Every row gives one point. Examples show where two turns around zero, p and q, send a point. Write where each new point lands after one turn and then the other. Backwards means that the second turn is done in reverse. Each puzzle has new turns, and all numbers are rounded.

Turn p:
[ 21  23 -25] => [-11   4  38]
[-21  11   8] => [ 20 -14  -3]
[-20 -38 -21] => [-30 -26 -26]
[20  3 38] => [ 20  36 -10]
Turn q:
[-21   1  17] => [-13 -21 -11]
[  1 -14 -22] => [-4 25 -7]
[45 -3 35] => [ 54 -19   4]
[-25  15 -30] => [-37  15  12]
Where do these land?
p, then q: [-32  32  14] => [45 12 -7]
p, then q: [25  5 -2] => [ -7 -21  12]
q, then p backwards: [ 17 -11 -16] => [15  7 20]
q, then p: [ 35 -25 -14] => [ 2 23 39]
p, then q: [-34  14 -24] => [ 19   5 -39]
p, then q: [-11 -15  43] => [ 5 36 30]

Turn p:
[ 24  10  21  -1  -2 -14] => [ 18  11 -10 -25   2 -10]
[ 36   1   4 -10  37  -3] => [ 37  25 -22   5   8  15]
[ 20  22 -36 -19   1  20] => [ 13  -5   8  -3 -18  48]
[  8 -53  33   9 -13  31] => [-46  49 -20   4  -3 -16]
[  5   3  18  16 -18  -7] => [ -3   7   8 -20  -3 -22]
[-31  12 -54 -23 -14  -7] => [-13 -51  22   9   8  37]
[ 30  -4  -1  11 -11 -20] => [ 10  18  11 -26  18   1]
[-16  -3 -12  14  18  17] => [-1  1 11 32 -8  1]
[-76  12  27   4   2 -18] => [-14 -56  -7  24  -3 -55]
Turn q:
[27  9 42 18 -9 18] => [-14  36 -11 -15  -2  38]
[-43  -2   4  11 -23  23] => [-39  11 -14  25   5 -23]
[ -5  32  23   7 -24   5] => [ -5  32 -11  19  23  13]
[-20 -31 -23 -42   7 -17] => [ 16 -39 -14 -13   1 -43]
[-12 -30 -38  -8  -5 -28] => [  3 -33  23 -13  10 -38]
[ 17  -2 -11   2  45 -24] => [ 24 -37  16  -6 -13  24]
[36 25  3 11  9 23] => [ 16  30  11   3 -23  29]
Where do these land?
q, then p backwards: [ -5   0  17   1  39 -21] => [-12  17 -24 -36   3  -4]
q, then p backwards: [ 19  20  18 -23 -10   5] => [33 -3 10 -8 21 -3]
q, then p backwards: [  1  -9  15 -24 -14 -19] => [ 10  -5  15 -15   0 -30]
q, then p: [ 16 -29 -18  50  21   3] => [-44  -7 -30  -9 -18 -32]
q, then p: [ -9  -4   6 -28  -6  25] => [  6 -17  24 -13  14  17]
p, then q backwards: [ -6   9 -75  39  -2  -4] => [ 19  30 -36  57  13 -36]
p, then q backwards: [-17  14  36 -15 -27  12] => [-11 -44   2 -13  10  23]

Turn p:
[-15 -28   9 -24  10 -33  11 -18  12] => [ -1  23 -12   6 -47 -18   2  10   6]
[ -6  -9  23   1  40 -16  15 -24  15] => [  1  51   5   7 -12 -24  -2  10  -5]
[ 13   0 -12 -13  19  -1  13  -7  -9] => [  2  13  25  -8 -14   7   5  -7  -1]
[ 19 -25   4  -9  11 -14  15 -22  36] => [ -6  31  -6 -26 -26  -6  -3  30  -9]
[ 12 -15   0   5   1  -6   2 -30  -2] => [ 4 13 11 -5 -9  1 -9 24 17]
[  1  -8  -2  -1  11   5 -35  -7   0] => [  2 -12  14  15   3 -11  11  25  -8]
[ 10  45  -3  -1 -31  12 -18  46  -7] => [ 16 -49 -12  -3  29  16  -8 -32 -28]
[  0 -10  24   2   0   1   6 -31   5] => [  1  18   0  -6  -2 -23 -17  16  16]
[-22  20 -18  -2 -17  38   4  26  -1] => [-11 -28  -9 -13  28   1  26 -32   5]
[-11  44 -26   6 -29  -6  -4  18  -8] => [ 33 -28 -19   0  18  26  12 -27   3]
[ -9   8 -17  34 -15   9  -4  41 -12] => [-15 -20 -16  18  32  34   6 -17  -3]
[  7 -23  19   2  -1  11  -4   7 -29] => [-25 -11  18  16  -1  -5 -23  -1   9]
Turn q:
[-25  13   0  17  17 -44 -28   9 -23] => [-27 -10  16  -6  20  14  10 -21  49]
[-12 -23  35  25  -1   9  -4  14 -19] => [ 29  -3  -2 -24  31  15  -8  14  17]
[ 13  -1 -15 -13   1  12 -12   6 -27] => [-23   4   9  -5   6   9 -25   5 -14]
[ -6 -18  -4  -6  16  28   1  -4  29] => [ 21   3   3 -23 -31  -3   4  -1 -18]
[ 31   4  -8  20 -21  12  15 -10   1] => [ -7  -7 -34   8   3 -11  -2  24 -17]
[ 20  -5 -23 -29   8   3  23 -37  -1] => [-11  -6  15  20 -30 -35 -18  15 -18]
[ -8 -13  -6   3 -12 -16  -4  24  -3] => [ -3 -10  12   2  16  22  18   2  -2]
[-31  22  -3   8 -24 -18   7 -27  -5] => [-11  27   1  19   6 -19  25  12  30]
[ 2 30 -1  2 20  1 30 20 14] => [ 10  -2 -21  27 -28  21  -5 -13  10]
[ 18  -9  27 -26  -3  13 -29   5  33] => [ 22   3   0 -18   9 -15   0 -38 -37]
Where do these land?
q, then p: [ 11 -15  34 -13   3   6   8   2 -14] => [  3  -2  24  12   0   1 -12  23 -24]
q, then p backwards: [  8  -5  -7  -8 -12 -11 -25  19  11] => [  2  11 -12  -1  10  19   2  29   4]
p, then q: [ 14  -4 -22   1 -17 -13  10  13   2] => [  1  20   3 -10  -5   2  -7  15 -24]
q, then p: [-8 10  2 45  7 -1  8  3  3] => [-13  -2 -11 -30  -7  14  28   2 -10]
p, then q: [  5  19  -9  -9   1 -13  -2   7 -24] => [  7  -4 -15 -12  10 -22 -11  11  -8]
p, then q: [ -2 -16  26 -14 -21 -14   2 -13 -22] => [ -9  -5  -2 -17  21  -9  35 -12 -12]
q, then p: [-23  -2 -24 -13  76 -14 -12  -9  12] => [  2 -25 -43 -29 -17 -44 -24  29  25]
q, then p: [  4   4 -13  24  -2  19   2 -15 -22] => [ -1 -20 -15   8  -4   4  25 -13 -18]
q, then p backwards: [-21  11 -26   1 -20  32  10   6  -7] => [ 12 -24 -11  18  23 -22  11  -7  21]
q, then p: [ 12  -1  38 -15 -14  10  -1 -14  60] => [ 34  16  30 -11 -27  41 -29   6  16]

Turn p:
[ -5 -32   9 -18  21  -9 -14 -16 -20 -17  24 -42] => [-30   2 -31  -6   2  31 -40 -19  14 -20  -7  -4]
[ 43  33 -17  -2  17 -19  38  41  13   7 -12 -36] => [ 10 -55   9  -5  29  -8  23  32  29 -39  -9  22]
[-22  15  23 -36   9 -34 -28 -33 -28 -18  23 -11] => [-26  21  -7   7   0  15 -41 -23  38  27 -38   9]
[  8  27 -18   0 -25 -11  35  19 -24 -29  30  35] => [-17 -21  52  -1 -14 -45  -9  -2 -17  -5 -30   8]
[-23  10 -12 -23  21  27  26  34   9   6  26 -10] => [ -6 -17  -9  38   9 -29 -15  26   4 -26  -1 -29]
[ 28  -9   4  -2 -29   9 -22  23  21 -34 -17  17] => [ 18   5  23  -4 -17  22  -8  30 -36  -1   4  33]
[-20 -12  -5 -18 -27  15  31 -21   4  10 -21   5] => [-10  10 -17  21  -7 -32  11 -15  -9   6  30  23]
[ -3 -35 -14  18  23 -26 -18  39  14  26 -31  13] => [ -3 -11 -35 -34   3  14  34  44 -20  16  -1 -17]
[ 16  13 -12  35 -10 -25  16  -8  41   3   0  26] => [ 34 -20  20 -31 -32 -19  22   6  11  13  10   2]
[-16 -23  26 -24  46  40 -26 -33 -37 -16 -24 -12] => [  2  21 -44  22  47  32 -38 -39 -24  14  -2  -7]
[ 35  -5  17  -1 -18  42 -22 -30   7  35  -7  17] => [ 36  31   1  26 -14  27  37 -31 -18  -9   5   4]
[-33 -16  32  26  -8   7  15  17  10  31   0  14] => [  7  42 -14 -17   1 -33  17  15  -4  -6  14 -27]
[ -7  34 -33  45 -20 -16 -30 -32 -12  -5   9 -15] => [-17 -10  52 -17  -5  25   7 -25  30  31  23 -16]
Turn q:
[-40  -1  -6 -15 -16  18 -33  12 -17 -13 -34 -16] => [-43 -30 -29 -11   4  10  24   3 -10   3 -19 -27]
[-26  35  -1 -25  20 -41 -16 -12 -17  -3  28 -39] => [ 12  -4  12  39 -10  22  40  51   9   9 -28  -4]
[ 28  17  13  -5  22  37  23 -10  13   4  26  51] => [ 25  -2  34  11  29 -40 -13 -15 -18 -19  41  11]
[ -5  10  21   6  -5 -22 -38  20  11 -10 -40 -33] => [-31   8 -17 -18   1  23  43  -5  36  -2 -20   4]
[ 19  17 -20   5 -25   5  43  -1  14 -24  12  43] => [ 14  -8  12 -10   6 -61 -40   2   5   4  -1  19]
[  5   6 -22   2 -20   1 -19 -20  21  30 -31 -21] => [-26 -19  16 -27 -17  33 -13   8  24 -16   2  -5]
[ 65 -26  -8 -11  14  16  54 -21  -8  -5   6  22] => [ 17  15  14  10 -34 -32 -38 -22 -33 -23  30  46]
[-40   7 -14  23  19  13   4  13  21   7 -38 -23] => [-31  16 -18  -3   2   4  -3   6  26 -28  -5 -50]
[ 26 -21  -9  -3  -2  24  15  18  11 -14  52  14] => [ 42  15   0 -25   2 -28  -9   8 -35   9  23   8]
[-32 -24  18 -22  25 -46 -22 -19   7   5  14  -3] => [ 38  -9   6  27 -18  32  32 -18   7   7 -28 -21]
[ 36 -18  -5  43  -6  22   4  -9 -25 -18  22  36] => [ -4  30  24 -12  16 -21 -33 -24 -39  30   9  19]
[-24   1  25  22 -40  22   6   2   2  11 -32 -28] => [-29  -5 -36 -18  33  28 -21   1  11 -21 -18   2]
[-10  -4   6 -20  15 -51 -20  25 -32  30  18  -3] => [ 19  -6 -14  37 -18  30  29   7  16  47  13  -1]
Where do these land?
p, then q: [-15  19  31  -2 -45 -23  -6   5   3  -5 -34   2] => [ 18 -19  10  24  31 -23   7  -2  38   8  30   1]
q, then p: [-17  -8  18  -4   8   7   5   7  16  20  13 -14] => [  9 -27  10   8   5  13 -12  -4  -7 -22   5  -2]
p, then q backwards: [  3  17 -11  34  26  10  -8  28  -8 -31  17  -1] => [-26   9 -21   8 -14  26 -12 -32  19  15  20  13]
p, then q: [ 14 -36 -18  32   1 -25 -36  25 -34  35  19  31] => [-31 -31 -59  25  -7   5 -15  30 -14 -39  -8   6]
p, then q backwards: [ 38 -39  11  38 -41  26 -43 -12 -24  -1 -31 -14] => [ 46 -38  34  16  21  33 -47 -15  -5  23  11 -32]
q, then p: [ 29  30 -18 -27 -10   6  22  -6  -5  32  -6 -20] => [ -5  19  18  -8 -32  -5 -19  34 -32  -7  -9 -20]
q, then p: [-17   5   9  20 -46  22   7 -30  48 -18 -38 -13] => [  7  -8 -39  20  10  24 -46  20 -16  43  10  34]
p, then q: [-40  36 -30 -33   9  24 -10 -12 -11  32  -1 -11] => [  6  52   8  -4  14  30 -31   8  25 -10  -5 -37]
q, then p backwards: [ 19  -3   0 -31  14  15   7  14  -8  27  28  34] => [ -4   4 -23  15  -6  37  19 -15  32 -13 -28   4]
q, then p: [-22 -28 -27 -17  11   8  29   9 -33 -23  18  -5] => [-50  -9  29 -20  14  18  32  -3   0   0   2   5]
p, then q backwards: [-20 -32  13   0  29 -20  20  31  -9 -26 -44  17] => [ -4   0  -3   6 -52  41  10  30 -17 -28  25  -7]
q, then p: [ 16   8 -16 -20  15 -23 -11 -23  30 -23  34 -18] => [ 16  16  12 -10  11 -18   9  16 -12 -28 -18  50]
q, then p backwards: [ 11  28  39  10  28 -27  26 -36  37 -19  25  12] => [ 33  60  49  -7 -16  23  19   3   1   7  11   0]

Turn p:
[-29  15  31  -1 -19 -13   3 -25  15 -26  24   3  -1 -25] => [-42  17 -26  -4 -31 -16  17 -13   3  -9  10 -27   2  -7]
[ 23  -6 -10  -1  20  -9 -25 -18  10  12  37  19   8  22] => [ 23  34  -1   4  27 -25  10   4 -28  10  11  -3  17  12]
[-25 -33 -48  41  30  -5  -1 -16  32   6  -8  10 -10 -10] => [ 12 -19  47  21   0 -32  34  20  -4  27  20  -2  -7 -37]
[  6   4   5   9 -11  -8  43  40  17 -10 -35  14  21 -39] => [-21 -15  19  23 -14  27 -33 -19   8   5   5 -16 -56  -9]
[ -5  12  21 -15  15  20   2  -3 -47  18 -26 -27  48  19] => [ 14 -20 -15  24  11  17 -11  -2  10 -66  -8  32   9  23]
[ 21 -16  31  -3 -27   0   2  -4  11  30 -17  15  19 -12] => [ 20  11 -21  15 -29  18 -28  13 -25  -8  10  -7 -19  -2]
[ 19   4  39  42   4  19 -22 -24  54  20  44 -36   8 -10] => [ 11  13 -44 -16  26   4  24   7 -34 -20  49 -39   6 -51]
[  8  -9  -5 -12  11 -26 -14 -19   5  17 -29 -12 -60 -17] => [ 21  15  17 -31 -24 -20 -25  22  32  14  -3   8  15 -36]
[ -5   9 -30 -15  10   4  44  27 -22  63   1  31   6  25] => [ 36 -18  22  29  -4  21 -21 -39  -2  28  27  44  13  34]
[ 23  -5  -2 -19  16  26  18 -26   8   6 -18   6   1  64] => [ 59 -11 -11 -19   7 -23  11 -21 -18 -11 -19  29 -16  18]
[-18  36 -61 -10 -32  -7  -5  15 -12 -20 -32  -1 -40   1] => [-22 -14  65 -45 -24  21   6  -5  17  18 -29  10  15  12]
[-19  -7 -10 -17 -16  28  -6  30   0 -37  10  16 -13  32] => [-22 -17 -11 -24   9   3  26   5  -4  31 -22  17 -16  37]
[ -9  -9 -28   9   4  28   8 -30   6 -26  14  -2  14 -66] => [-52  -5  15  26  -4 -16  10  -7 -32  -4 -14   4   3 -54]
[-15  17  24  30 -14  -1   3  14 -44 -33  21   0  -6  10] => [-21   3 -24  13   7  29  32 -11  34   2 -26 -20  15  17]
[ 14 -10  35  -3  42 -30 -48  26   2 -24 -19  -7  -5  -8] => [ -5  36  -6  -7  35 -14 -17  47  44 -14   2  -9 -27   0]
[ 12  -2   8 -35 -32 -29  -2  13 -35   5  32 -29  12  15] => [ -8  -8 -24  -7   8   4 -40   0  -1  -6 -11 -21  45  44]
Turn q:
[ -2  10 -40 -33   4  12  16 -10  25  10  -8  16  21 -33] => [ 11 -25  24  31 -19  25 -15  13   7 -26  31  -2 -19  13]
[ -5  33 -16 -35  -8 -30 -17 -10  41  19  34  -9 -28  41] => [ 35   9  18  29  15 -12  38  14 -19 -25  19  31  53  -7]
[ 13  -5 -28  30  24  18  35  10 -12  21  34  29  -1 -18] => [  7  22  29 -21  -7   0 -40 -17 -26 -19   7  17 -43  10]
[ -6  20  27 -12 -17  35   1  14 -22 -16 -33   2 -37  42] => [ 12  -4  13  -5  26  29   1  -9   2  34 -46 -22  33 -35]
[  4  10  -7  36   0 -21  20 -33  18  20 -30  28  28 -21] => [-14   7 -17  30  11  22  12   1   8 -12   7  22 -63   9]
[ -3 -13  36 -24 -27 -12  25  -6 -39 -16  30  17 -31  32] => [ 26  10  -4 -28  36 -20 -20  49 -17  24 -25   0  18 -26]
[-27  21 -19   2   5   6  -9  38 -31  22 -32  -8  40 -27] => [-15  29  -7   4 -43  47 -10  -3  22  -7  -8 -30  -1  35]
[ -6  11  30 -37  32 -29 -42  -8 -14   9 -15  15  -8  22] => [ 30  12 -35  25  -5  -4  -7   0  35  24  -9  29  41  -6]
[  1  12 -10  28   3  21 -36 -18   7 -29 -17  -7  27  11] => [-36   8   1  20  15  -2  11 -35  26  12  22 -22   1  -9]
[ 10 -11   6  34 -29  21 -32 -23  36  26  13  13 -18 -27] => [-19 -22   0 -38  22  20  26 -21   4 -14  37  39 -12  -8]
[ -4 -23 -13 -25  20  21  18   0  40  29  -9 -32  22  25] => [ 34 -25  35  12 -12 -21  30 -13  26 -25 -12 -14  -7  27]
[ 15 -30  33  12   9  10  17  29  35 -10   1  18  32  -4] => [-30 -25   5 -10  -2 -27 -15  -4  27 -34 -35  11 -21  -3]
[ 52  -5 -22  27  27 -13 -16  32 -20 -29 -12 -36  17 -28] => [-51   8   0   6 -66 -27  -4 -27 -17  28   3  -9 -11   2]
[-31  18  24  -1  -1 -12  18 -18 -26 -31   6 -17 -21 -31] => [ 12  -1 -53  -6   4   6 -14  13 -30   2   7 -35   0 -21]
[ -3  -2  39 -18 -40 -14 -31 -18 -36 -19  13 -38 -19  18] => [  2   8 -29 -31  12 -16  30  32   2  40   7 -21  43 -27]
[ -8 -48 -39  18  -1 -13  33  20  -3  -4  24  11 -23  -2] => [ -3  -9  20 -19  14 -22 -24   6 -49  -1  -6   7 -15  48]
Where do these land?
q, then p backwards: [ 19 -46 -28  -6 -10  30  35 -23  26  39  -5 -27  36 -11] => [-37   5 -16  17   5 -21   7  16  42 -22 -58   7  16  42]
p, then q: [-29  16  20 -16 -24  -5   3  -4  -5  -7  30 -14   0  24] => [ 11   6  28  21  20 -19  10  22   5  -4  10 -26   3  23]
q, then p: [ 23   2  14 -11 -34 -32 -56   9  15 -36 -17 -20  33   2] => [-28 -49  19  34 -21  -1  14  -7  -6  10  56 -22 -11  17]
q, then p: [ 19  -3   5  -8  11 -27  24 -31 -13  -6 -28  14 -21 -32] => [ 17   3  19   8  -1  28  -5  23  -4  48  -9  13  23 -18]
q, then p: [ 22 -21 -28  -3  29  -6   6 -15   6  17  -1 -27 -31  22] => [ 49  19 -17  21 -17   2 -20 -16   3   4 -14 -20  17   6]
p, then q: [-11  21   0 -24  -3  35 -14  -5  25 -19   9  16   5  10] => [ 35  10   1  14  19  13 -30  25 -15  11  -6  -8   7   1]
p, then q: [ 27   6 -14   4 -39   6   8  11 -27   3 -12  24 -21   0] => [  4  -6  19 -11   0  40  20  -9  36  19  -8  -4  -8 -15]
p, then q backwards: [ 40  37  18 -16  -9 -26 -11  22 -18  -1  14   0  11 -18] => [-42  19 -10  24   6  16  -6  24 -30  -7   8  30  16   3]
p, then q backwards: [-21  -4 -45  -1  -3  30  -7  13 -24 -34 -28 -21 -31 -19] => [ 43 -19  26  -7 -43  17  -2  34  21   1 -24  20  -6  14]
p, then q: [ 19 -28  10  -6 -10 -31   9   5  15 -21  50  26  17  11] => [ 23  50  -3   9 -14  -6  42 -14 -19  19   2  -4   6  24]
p, then q: [-21  36  17  59  15  -7 -28   1  -1  59  33 -38 -18 -29] => [-15   3  20 -22 -30 -26 -26  -5   8 -79  42 -35 -24 -22]
q, then p: [-38 -23 -30  19  12   4  11 -12 -55  42 -25  38  12   9] => [ 55  22  -4 -61  26  15  24  -8  -4  -3  13  41   4   6]
p, then q: [-15   3  76 -24  17  18 -19   8 -11  23   5  26   1  21] => [-11  19  62  36  24  11 -19  -8 -37 -14  21  19  16  -1]
p, then q: [ 15 -11  -3  17  22  17  21 -11   4 -15   1  -4   6  21] => [  9 -12  -9  11 -11 -12  -4  -9 -17  23  -3  12 -31   2]
q, then p: [-49  16 -12  15  26  -6  17  33  61 -43 -26   7   2 -11] => [  3 -34  16  20  10 -25  64  34  17 -25 -48 -17  -2 -15]
